Every row gives one point. Before rounding, the points of a table are all equally far from one centre. They may lie mostly on one side of it. Write the centre, to within rounding.

Points:
[[ 45   7]
 [ 35 -56]
 [ -6  -7]
 [ 60 -30]
 [ 44 -52]
 [ 60 -17]]
Centre: [ 26 -22]

Points:
[[ 76   6   1 -24  54  63   4 -16 -18  28  37]
 [-58   3 -57 -68  37 -11 -23 -20  43 -11  23]
 [  0 -11 -84 -24  10  27 -37  80 -33   6  55]
 [  3  25 -10  24 -42 -16  -6  43  76 -30  -9]
 [  7 -33 -71  20 -42 -80  27  -9  50  47  31]
 [-89  30 -23 -39 -84 -10   0  12 -29   3  -2]
 [-30   9  25  53 -34   3   1  61   4 -10  54]
 [ 24 -15 -65 -48  15 -43  40  63  30 -21  81]
 [-37  50  61 -36  21 -17   8  17  -5   2  27]
 [ 31  44 -50   7   5 -41   3 -32  57 -69  21]
 [ -2 -58 -84 -30 -26  20 -33 -43  46 -29  13]
 [ -6   6  29 -23  21  20  10  42  15 -33  97]
 [ 40  46  -6 -30 -52  10  71 -18 -64 -27  98]
 [-36  72 -29  50 -10 -40  32  34  -6  58  29]
 [-38 -32  38  15 -66  -8 -21 -38 -33 -10   9]]
Centre: [ 10  10 -36 -18 -22   1  20  -5 -10   9  26]

Points:
[[  -4  -54  -35    4  -26   42    6  -98    7  -11   81   21  -41  -39
   -63  -45  -38   28   15  -37   30   38  -31  -28]
 [ -43  -17  -26   44  -44    7   31  -89   13  -62   52  -20  -37  -72
    17  -81  -56   27   18  -31   72   25  -24  -11]
 [  35  -14  -24  -28  -24   45   -2  -40   38  -49   59   11  -10  -32
    14  -39  -65  -40  -50   25   41   -3   24  -16]
 [  34   23  -46   71  -71   14    5  -41  -20   -9   83   33   -9  -40
    11  -24   44   50   16   10   44   44   16  -11]
 [ -10  -94  -18   24  -48   10   19  -65    0  -64   13  -17   -2  -62
   -30  -18   18   18    1   43   36   86   -5   22]
 [ -42  -11  -17   38   -8   39   -6  -65   28  -33   51   29   12   28
   -43   -6  -72  -13   13    8   89   50   24   37]
 [  22   23  -57   32    2   -7    1    3  -24  -21   11    3   -9   -6
    58  -68   -3   -6   -4   75   60   28  -18   38]
 [ -71  -39  -10  -17  -44    9  -12  -63   14   12   79  -20  -88    5
    -5   27  -17  -16   41    8   63   -7   -4   32]
 [ -46 -102  -54   41  -38    9   -1  -79  -19  -33   59  -32  -46  -27
     1  -30  -38  -19  -16   19   97   24  -23   19]
 [  20  -45  -18   10  -61   47  -23  -40   40  -10    8   19  -38  -27
   -52  -64    3   45   30   68   -2   36  -12    5]
 [ -14 -100  -37   22  -69   -5   28  -12   10  -56   50  -27  -17  -43
   -16  -44  -21   33    3  -60   72    8    9   27]
 [ -43    9  -54   79  -59  -28   13  -60   41  -14   68    4   35  -13
     4  -77  -39  -30   22   14   77   11   18   33]
 [  -8  -53  -14   77  -14    1    5  -12  -39  -83   17  -18    0  -47
   -47   -2  -58  -30   40   -2   25   48  -10   -2]
 [ -30  -65   25   37  -34   45   21  -41   28  -52   52    9    3   10
   -46  -17  -31   45   30  -17   11   -8   56   43]
 [ -70  -61  -16   15   13   50   21  -79   55  -15   62   30  -49    0
     4  -36  -22   15   -8    3   34   14  -23   24]
 [ -65  -35  -38   -1   -6   57  -35  -68   23    7   54   20  -14  -52
    12  -38  -43   43   -8  -19   99   34   14    4]
 [ -60  -50    2   31  -22   -3  -52  -84   16 -112   27   37  -18  -39
    27  -44  -25   22  -19   32   55   -2  -13    0]
 [  -3  -57  -67   42  -51   -7   31  -54   26  -60    9    2  -54  -37
   -18  -38  -54   -7  -11    2   54   50    6   74]
 [   4  -30   -1   37  -24    1   48  -73   41  -57   54  -57   23    6
   -12  -64  -31  -11   -3    7   42    8    7   50]
 [ -10  -58  -11    8  -26  -15   -8 -100   43  -43   53    8  -16  -39
    -6   23  -17  -38   -1  -11   45   52   58   42]
 [ -38  -44  -27    0   19   26   -1  -68   -4  -96   18   27  -31  -33
    31    6   10    0    1  -47   54    6   29  -15]
 [  22  -36  -51   27  -34   11   -7  -54    3  -86   53  -19  -40  -14
   -13  -11  -30   28   52   49   41   -8   38   63]
 [ -37  -58  -28   47  -12    9   12  -12   14 -112   43   -9   -9  -21
   -26  -66   -6  -26  -14    1   39   33   -8   27]
 [   6  -49  -47   -2 -100   30  -17  -49   82  -20   44  -11  -35  -31
   -10  -16  -11   -2   18   35   60   35   21    1]
 [ -15  -55  -13   24  -50   25   39  -36   47  -52   44  -15   -8  -64
   -11  -62  -59    7  -36   46   26   58   21  -32]
 [ -31  -18    4   38  -62   13   31  -29   40  -68   62   -4   11  -58
   -23  -63   27   17   16   38   55   62   20   37]
 [ -23  -68   21    4  -10   20   32  -84   34   12   25   25   -6  -32
   -71  -59  -16   -5   -2  -11   68   22    1   62]
 [ -37 -111  -62   10  -29   30   31  -62   20  -35    8   20  -53  -20
   -19  -29  -30  -13   46    2   55   54   16   30]]
Centre: [-23 -24 -10   7 -48 -11   2 -43 -25 -11  26  20  -8 -17   3 -30 -24   4
  12  11  32  10   3   2]

Points (30 x 24):
[[   6   -2  -48   18    0   40   32    7   17   26  -16   -1    6  -16
    10    3   46  -16   30  -15  -54   37  -17 -121]
 [   3   -7  -26  -10   15   48    4   36   31   11  -17    7   21   17
   -29  -21   68    8   -7   48   30   34   -1    4]
 [ -10   52   -3  -44   40    7    9    8   26   -5  -28   41   47  -21
   -24  -26   56   -9   53  -38    8   10   31  -16]
 [  70   -7    7   -8   16   33   10   10   12   52  -46   41   42   28
   -61   13   26  -14   35  -76    5   -7  -30  -59]
 [   7   16   31    1   -6   18   42   17   22   -6  -22   36   27   24
   -23  -32   57  -90   14  -66   23  -19   19  -35]
 [ -26   56   28    9   39   -5   50   27    6   45  -38   24   15   -2
     0  -23   57    7   42  -41   12   47  -35  -41]
 [  -4   23   13    8   16   29  -22    3   35   18  -56   47   40   -2
   -53  -19   82   10  -10   21  -25   22   10    7]
 [  29   11   15   -1   -3  -14   50   -6   -2   82  -18   33   16   -5
    -8   28   29  -66   29  -29   12    3  -20  -84]
 [  20   36   53  -29   46  -20   16  -16   38   24  -40   24   42  -31
   -13  -41   45   -5   41  -48   21  -24   -2  -67]
 [  10  -19   18  -36   34   22   28  -19   37   40   -4   13   81   22
   -22  -31   40   18  -27  -33   13  -20   15  -41]
 [  -4   -6   33  -26  -11    2   48   20   21   64  -29   55   -2  -70
   -24   -8   55    9   73  -58  -13   28    3  -59]
 [  13   25   18   -3   54  -12   55   42   34   52  -10   18   25  -48
   -52  -48   54    9   72  -22  -13   19   -6  -18]
 [  -9  -31   33  -39   27    0   42   20    7   44  -22  -27   33  -17
   -10  -53   53  -35   28    8   26  -29  -22  -74]
 [   3  -14   58   12    5  -30   50   -9   57  -25  -14   32   33  -14
    -8  -13   18  -21    9  -27   42   -3   56  -29]
 [   6   33    0   -2   18  -34   51   -6   77   24  -46   16   -3   -3
   -63  -62   19    1   40  -36   22  -29  -20  -15]
 [ -71   25   -4  -24   26    9   36   21   48   59  -32   35   11   -5
   -35   -7   22   24   24  -30   -6  -15   35  -39]
 [  12  -31  -21    9   17   29   33    4   38    0  -43   41   26   -6
    64  -57   51  -14   -1  -33    3  -23   -7  -46]
 [ -21   -3   23    2   24  -23   -3   -9  -15   40  -45  -18   38  -45
   -87  -17   35  -48   39  -20   15   26  -31  -19]
 [   3  -20   36  -38   34    7   -6    8   38  -27  -49   45   43    9
     6    2   20   26   16  -82    1   25  -32  -32]
 [ -11  -16  -10  -11    8  -18   15   11   13   38    4    3   65  -28
   -18  -39   23   33   39  -66  -10   70  -35  -10]
 [   7  -30   25  -61   25    1   14  -29   27   15   13   32   61  -12
    -7  -17   46   -6   17   21    7   26  -45  -39]
 [ -10   32    9  -33   16   24   45    4   58   75  -35   21    1  -19
   -57  -76   51   -4   40  -27  -11   24   23  -68]
 [  17  -28   -2  -46   -3  -13   57  -14   98   17   -6  -15   56  -23
   -42  -33   43   24   46  -49   -9   -5  -14  -27]
 [  21   -9   -5  -23   52  -30   11  -37   62   12    5  -21   23   31
   -45    9   16  -12  -31  -21   -1    4   31  -47]
 [  -6   27   -6   -6   36  -26   37   -8  -11   50  -16   23   21  -29
   -39   -3   70   -4   37  -16   51   26  -24  -28]
 [   7   15   24  -24   43  -21   80   -7   15   24  -16   42    1  -18
   -64   -2   18  -14   47   -9   42    0   -2  -29]
 [  34   11   30   28  -15  -28  -18   51   24   41   -5    1    9   -4
   -82   -7   43  -64   52  -50  -33   37  -14  -47]
 [  43    9    7   19   -1   -2   56   -2   28   92  -10   37   42  -54
   -19  -53   53   11   36  -18   11    3  -18  -14]
 [  13    5  -23  -31    3   45   20   14    8   29  -19  -41   10   30
   -53  -47   13   60   25  -58   20   -6   -7  -37]
 [ -12  -30   -4  -11   -1   -4   47  -15    1   19  -70   -9   27   13
   -43   56   19    8   41  -32   25   14    7  -73]]
Centre: [ 12 -10  17   4  -1  21  15   4  35  22 -21  -2   1 -13 -20 -10  24 -13
  19 -28 -13  11  -6 -28]
